Each row of a before or after table is a point. One or more steps were done to the points. Then noise was added and the rows were shuffled. The steps act on columns, c1 being the first. Write out the steps. A step turns or swaps two columns, mirrors them in a line or flattens them onto one, adds a multiple of one to another, or multiplies or shifts one. Angles are multiples of 10 degrees, from the lower column toward the higher: turns from -170 to 170, lines from 10 to 170 but not 90. Use the fewest steps. Two steps may share a column if one is a turn and the other turns, adds or multiplies; they go together, in the order done. Otherwise the lowest column goes first.

Before:
[[-2.1 -1.6  4.1]
 [-1.6 -0.9 -2.0]
 [ 3.8 -2.0  0.3]
 [ 1.5  3.0 -0.4]
 [ 6.5  0.6 -0.3]
 [-2.4  0.3  5.1]
 [ 3.6  1.8 -1.3]
 [-0.6  0.2  0.2]
 [ 0.3  3.4 -0.7]
 [ 4.2  2.2  1.4]
 [-0.8 -1.3  0.4]
 [-0.6 -1.9 -1.9]
 [-2.2 -2.0 -1.8]]
After (13 x 3):
[[ 0.7  0.1  1.2]
 [ 0.8 -0.3  0.2]
 [ 2.3  0.0 12.6]
 [-1.5  0.0 -1.4]
 [-3.6 -0.2  1.0]
 [-0.3 -0.2 -2.0]
 [-4.2  0.0  3.5]
 [-3.6 -0.3 -3.5]
 [ 1.7 -0.3 -4.7]
 [-6.5  0.1 -0.9]
 [ 0.3 -0.1 -5.3]
 [ 2.1  0.0 10.2]
 [ 2.3  0.1 -4.0]]
Steps: multiply c1 by -1; multiply c2 by 0; multiply c3 by 2.5

Before:
[[ 5.8  1.4  3.7  3.9  2.1  3.0]
 [-1.4  3.7  1.3  0.0  2.3 -2.2]
 [ 1.4  2.0  3.7 -2.4  3.3 -1.4]
 [-1.4 -5.1  1.5 -2.1  4.4  3.4]
 [ 0.5  0.6 -3.5  2.3  1.3  1.6]
 [ 4.5  3.4  0.7 -1.9 -2.8  5.9]
 [ 4.7 -4.2  0.1  0.3 -2.2  1.1]
 [-2.9 -6.2 -3.6 -1.6  4.3 -2.4]
 [-0.3  0.6  4.0 -0.5 -0.1 -0.2]
 [-1.1  3.4 -4.3 -1.4 -0.5  3.3]
 [ 2.2  3.3  3.7  1.8  3.3  5.4]
 [ 2.0 -0.2 -0.2 -2.8  2.9  1.8]
 [-3.3 -5.3 -5.2  3.7 -2.5 -0.1]]
After:
[[-6.0  1.3 -3.1  3.7 -1.4 -2.1]
 [ 3.4 -5.0  5.9  4.0 -1.5  3.4]
 [ 0.6 -2.2  1.9 -2.8 -0.2  3.6]
 [-6.8  0.4 -1.6 -1.6  4.2  2.6]
 [ 0.5  0.7  6.1 -0.6  0.0 -0.1]
 [ 2.4 -0.7  5.8 -2.4  3.0  2.2]
 [-5.1 -0.4  3.6 -2.1 -0.8  5.6]
 [ 4.5 -2.9  2.5 -1.8 -6.6  0.8]
 [ 2.7  2.1 -2.2 -1.4 -2.9  1.2]
 [ 3.9 -1.1  6.0  1.8 -3.1  5.5]
 [ 0.8 -0.3 -1.4  2.3 -0.8  1.9]
 [-2.5 -5.9  2.1  0.3 -2.0 -1.4]
 [ 3.2  2.5  3.4  0.0  2.8  0.6]]
Steps: turn c1 and c2 by -70 degrees; shift c3 by 2.0; turn c5 and c6 by 60 degrees

Before (13 x 9):
[[-1.8 -4.4  3.6 -2.3  3.0 -3.8  4.7  1.7  0.1]
 [-3.0 -3.2 -0.6  0.7  0.9 -0.6 -6.6 -0.4 -1.9]
 [ 3.5  4.1  4.4  3.5  1.7 -0.2 -0.4 -3.5 -7.1]
 [-0.6 -0.4  2.4 -0.6 -2.7  0.5 -5.4  5.3 -5.9]
 [ 0.3 -3.8 -0.9  4.0  0.4 -1.4  4.6  4.4 -0.9]
 [ 1.0 -0.5  1.2  0.9 -5.5  0.9 -2.8 -0.5 -0.7]
 [ 0.9 -4.0 -3.9 -2.9  1.9 -5.4  1.3  1.4  3.6]
 [-2.0 -2.5 -4.0 -2.9  3.5 -0.9 -4.6  4.6  3.6]
 [ 1.8 -0.6  0.2  0.4 -1.0  4.5  1.1 -4.2 -7.8]
 [-3.2  3.3  4.5  4.6 -1.2  1.0 -0.5 -2.7 -4.9]
 [-4.1  0.1 -3.3 -3.6  0.9 -1.7 -0.4  4.6  2.9]
 [-3.7 -0.2 -2.0 -1.7  0.6 -4.8 -4.1  2.4 -3.3]
 [ 0.1  1.5  2.0  3.7 -2.8 -0.1  1.0 -4.2 -9.0]]
After, 13 rows:
[[ 0.6 -2.1  0.1  3.8  2.1  0.0  0.9 -9.2 -6.3]
 [ 2.1  0.4  0.0  0.5  1.4  1.8  1.5 -9.4 -5.7]
 [-4.5  0.3  0.0 -3.7 -1.0 -0.7 -0.6 -0.5  1.9]
 [-3.2  3.4  0.0 -3.0 -2.5 -0.5 -4.6 -0.6  2.5]
 [ 1.1  4.3  0.4 -2.9 -0.3 -2.2  1.4 -3.6  2.7]
 [-4.8  0.2 -0.1 -1.5 -0.5 -1.5 -4.3 -2.6 -2.0]
 [ 0.1 -1.4 -0.1  0.9  5.2  0.4 -2.8 -5.6 -0.6]
 [-2.4 -0.6  0.0 -0.5  2.5  0.3 -5.3  0.3 -4.2]
 [ 1.6  3.7  0.1  4.1  0.7 -0.8  4.8 -0.7 -0.4]
 [-0.2  5.1  0.1 -2.2 -1.2 -1.6  4.6 -3.5  0.0]
 [-3.1 -3.2  0.3  4.7  0.0  0.2 -0.6 -7.9 -3.2]
 [-5.0  3.3  0.0  0.8  0.3 -0.4 -6.5 -5.3 -1.2]
 [ 3.2 -3.1 -0.3  3.5 -3.1  0.3 -0.5 -8.3 -4.8]]
Steps: add 0.3 times c7 to c1; turn c2 and c5 by -160 degrees; multiply c3 by 0; multiply c6 by 0.4; shift c8 by -5.0; multiply c9 by 0.7

Before:
[[-2.4  2.5 -1.1  0.9  3.0 -4.8  0.2 -2.2  7.1 -0.2  1.4  2.6  5.0  3.2]
 [-5.8  0.9  1.8 -1.4 -1.2 -6.3 -4.6 -0.4  3.9 -3.9  1.5 -0.2 -2.9 -2.5]
 [ 2.0  2.6 -2.7  1.5 -0.9  2.5  4.2 -0.9  4.1 -1.6  0.3  1.6  0.3  2.1]
 [ 4.9 -4.7  2.7 -1.3 -1.1 -4.3  0.0 -3.5  4.0 -3.2  1.4 -2.4  0.8  2.5]
 [ 2.1  3.2 -3.6 -6.6  0.9  2.8  3.0 -1.8 -2.3  0.4 -2.6  0.4 -0.5 -2.0]
 [-0.5  0.4  0.5  5.1 -2.6 -1.0 -0.8  0.2  1.6  0.1  6.3 -2.7  3.8  1.4]
 [ 0.9  1.6  1.5 -5.8  5.6  0.7  0.5 -0.1  6.9 -0.7  2.6 -0.6  0.1 -0.9]
 [ 2.0 -2.2  2.3  1.6  1.7 -0.4  1.9 -2.8  6.0  1.2  0.9  2.2  0.4 -2.5]
 [-2.6  4.8 -1.2  2.9  1.9 -6.1 -1.1 -0.9  3.0 -2.8  1.5 -3.1 -3.4 -5.2]
 [ 0.6  1.9  3.5  0.4  2.0  0.8 -2.9 -4.4 -2.6 -0.8  0.6  0.8 -6.0 -1.7]
 [ 5.9 -0.5  1.5  5.7 -2.9 -4.8 -4.9  0.7 -0.5 -1.9  1.4  2.8  2.3  1.6]
 [ 0.8 -1.5  2.6 -3.4  4.4 -1.5  5.3 -0.4 -0.7 -3.3 -4.6  3.9 -0.3  0.9]
 [-0.3  4.3  5.1 -3.9 -2.0 -2.8 -3.4 -2.0  5.8 -1.3 -0.5 -2.1  2.1  0.2]
 [ 0.3  1.4  3.5 -5.2  0.0 -2.3 -1.8  3.7  2.7  6.6 -0.1 -0.6 -2.9  2.7]]
After (14 x 14):
[[ 3.1  1.2  0.9  4.4 -3.5 -6.2 -4.6  3.4  3.5 -0.3  5.6  2.0 -0.1 -2.3]
 [-3.4  3.4  7.4 -1.0 -0.2  2.7  3.6 -3.4 -2.6 -0.9 -0.3 -0.7 -1.1 -2.2]
 [ 2.3  2.4 -0.3 -0.1  6.0 -4.5  0.9 -2.3  4.7 -0.9  2.0  6.4  0.0  2.8]
 [ 0.1 -1.9 -2.6 -0.5  1.0 -0.1  1.7 -4.2  4.5  2.0 -2.4  4.8 -1.6 -2.3]
 [-0.6 -0.4 -5.7  1.2  0.5 -4.8 -4.2  3.8 -1.8 -1.7 -6.6  2.5  3.8  1.6]
 [ 0.7  1.6 -0.8  2.1 -4.3  1.2 -2.9 -1.9 -3.0  2.1 -0.8 -0.7 -4.9 -1.9]
 [ 2.4  1.2  5.2  1.9  3.1  0.4  1.0  0.1  6.1  3.1 -2.2  2.9 -4.3 -0.8]
 [ 5.7 -0.2 -5.5 -0.4  2.3 -0.6 -0.7  0.5  2.3 -1.0 -1.5 -1.3  3.9  1.6]
 [-0.8  4.7  1.7  4.3  1.1 -2.5 -3.3  0.1  5.9  4.8  0.5  1.5  2.7  0.4]
 [-0.5  2.5 -0.6  0.5 -0.1  3.2  4.2 -3.5  3.3 -2.6 -2.2  3.3  1.3  2.1]
 [ 0.2 -5.1  0.2  4.1  0.4 -4.1 -0.7 -3.4  5.1  0.7 -5.6  0.3  1.9  2.5]
 [ 1.8  5.1 -3.1  2.0 -2.3 -5.9 -0.6  0.3  4.2 -3.1  2.0 -1.1 -4.1 -4.9]
 [-4.8 -2.0  2.0  4.4  1.3 -1.7  6.0 -3.8 -2.7  1.8  0.9  2.7 -3.4  1.0]
 [ 0.0  1.7  3.8 -3.3 -2.4 -2.2 -1.0  5.0  2.4  7.7  0.0  0.6 -1.2  3.2]]
Steps: turn c1 and c11 by -110 degrees; turn c3 and c4 by 110 degrees; turn c4 and c10 by 60 degrees; turn c5 and c13 by -60 degrees; add -0.7 times c7 to c8; turn c9 and c12 by 30 degrees
